Each row of a before or after table is a point. The points were changed in one or more steps. Then noise was added and the rows were shuffled. The steps act on columns, c1 being the first. What was done? A step turns or swaps two columns, mirrors them in a line or flattens them onto one, adds a multiple of one to another, or multiplies or shifts one. Angles are multiples of 10 degrees, from the lower column toward the higher: turns from -170 to 170, lines from 10 to 170 but not 90. Use the fewest steps. Two steps may share a column if one is a turn and the other turns, adds or multiplies; they go together, in the order done. Otherwise the lowest column goes first.

Before (11 x 2):
[[ 0.04 -0.62]
 [-0.42  0.03]
 [-0.15  0.16]
 [-0.35 -0.58]
 [-0.36 -0.96]
 [ 0.13  0.35]
 [-0.06  0.43]
 [-0.51 -0.15]
 [-0.41  0.54]
 [ 0.07  0.35]
 [ 0.60 -0.28]]
After:
[[ 0.15  0.36]
 [ 0.09  0.41]
 [-0.26  0.53]
 [-0.62 -0.95]
 [ 0.53 -0.28]
 [-0.40  0.03]
 [-0.13  0.18]
 [ 0.26  0.35]
 [-0.52 -0.58]
 [-0.56 -0.15]
 [-0.13 -0.61]]
Steps: add 0.3 times c2 to c1

Before, 8 rows:
[[-0.04  0.43  0.66  0.34  0.11 -0.51]
 [ 0.92 -0.12 -0.12  0.57  0.11 -0.18]
 [ 0.29 -0.57  0.11  0.56  0.91 -0.34]
 [-0.24  0.01  0.61  0.24 -0.19 -0.03]
 [-0.15  0.55  0.52 -0.87  0.48  0.91]
 [-0.59  0.52 -0.04 -0.44  0.07 -0.04]
 [ 0.29 -0.02  0.29  0.55  0.15  0.19]
 [-0.54  0.66  0.23  0.08  0.36  0.27]]
After (8 x 6):
[[-0.59 -0.30  0.44  0.41  0.15 -0.06]
 [ 0.31  0.28 -0.49 -0.02 -1.07 -0.33]
 [-0.14 -0.76  0.11  1.00  0.01  0.91]
 [-0.24 -0.48 -0.38 -0.30  0.03 -0.04]
 [-0.53 -0.59  0.35  0.11 -0.35  0.26]
 [-0.04 -0.78 -0.10 -0.22 -0.26 -0.49]
 [ 0.92  0.16 -0.02 -0.45 -0.35 -0.19]
 [ 0.27 -0.18 -0.18 -0.40 -0.41  0.19]]
Steps: turn c2 and c3 by 130 degrees; turn c4 and c5 by -150 degrees

Before (10 x 11):
[[-0.39  0.51  0.27  0.05 -0.66  0.14 -0.16 -0.53 -0.22  0.57 -0.23]
 [ 0.18 -0.34 -0.06  0.67 -0.25  0.58  0.27 -0.31 -0.16 -0.71  0.11]
 [ 0.00 -0.27 -0.03  0.74 -0.03  0.03  0.43 -0.48  0.65 -0.20 -0.01]
 [ 0.02  0.03 -1.17 -0.44 -0.28  0.34  0.29  0.18  0.32  0.51  0.22]
 [-0.38  0.60  0.02 -0.84 -0.18  0.92 -0.23 -0.41  0.40  0.71  0.15]
 [ 0.20  0.24 -0.86 -0.75  0.06  0.45  0.24 -0.44  0.34  0.63 -0.75]
 [ 0.40  0.46  0.03 -0.52  0.37  0.08 -0.38 -0.41  0.15  0.82 -0.11]
 [-0.64 -0.16  0.09  0.72  0.12  0.77  0.45  0.56 -0.08 -0.48 -0.02]
 [-0.64 -0.10 -0.32  0.67  0.39  0.09 -0.07 -0.38 -0.08 -0.77  0.01]
 [ 0.20  1.01 -0.29 -0.20 -0.18  0.29  0.07 -0.32  0.37  0.26 -0.13]]
After (10 x 11):
[[-0.19 -0.66 -0.36 -0.04  0.67 -0.86  0.29  0.57 -0.11 -0.32 -0.03]
 [ 0.52  0.37  0.46 -0.34 -0.47  0.24  0.33 -0.39  0.17  0.67 -0.06]
 [ 0.64 -0.34  0.42  0.17 -0.85 -0.48  0.84 -0.37  0.37  0.54  0.11]
 [ 0.52 -0.39  0.18  0.62  0.02  0.03  0.18 -0.50 -0.16  0.64 -0.23]
 [ 0.01  0.06  1.29  0.30 -0.50 -0.49  0.07  0.19  0.35 -0.34  0.21]
 [-0.30  0.00 -0.12  0.05  0.76 -0.37 -0.22 -0.46  0.70 -0.14 -0.04]
 [ 0.24  0.20  1.07 -0.01 -0.75 -0.42  0.21 -0.47  0.31 -0.06 -0.80]
 [ 0.99  0.21  0.43  0.18 -0.17 -0.24  0.14 -0.33  0.37  0.03 -0.15]
 [-0.13 -0.60 -0.28 -0.40  0.69 -0.03  0.11 -0.32 -0.06 -0.79 -0.02]
 [-0.39  0.23 -0.37  0.26  0.69 -0.57  0.28 -0.28 -0.16 -0.61  0.12]]
Steps: swap c1 and c2; mirror c3 and c10 in the line at 70 degrees; turn c4 and c5 by 90 degrees; turn c6 and c7 by 130 degrees
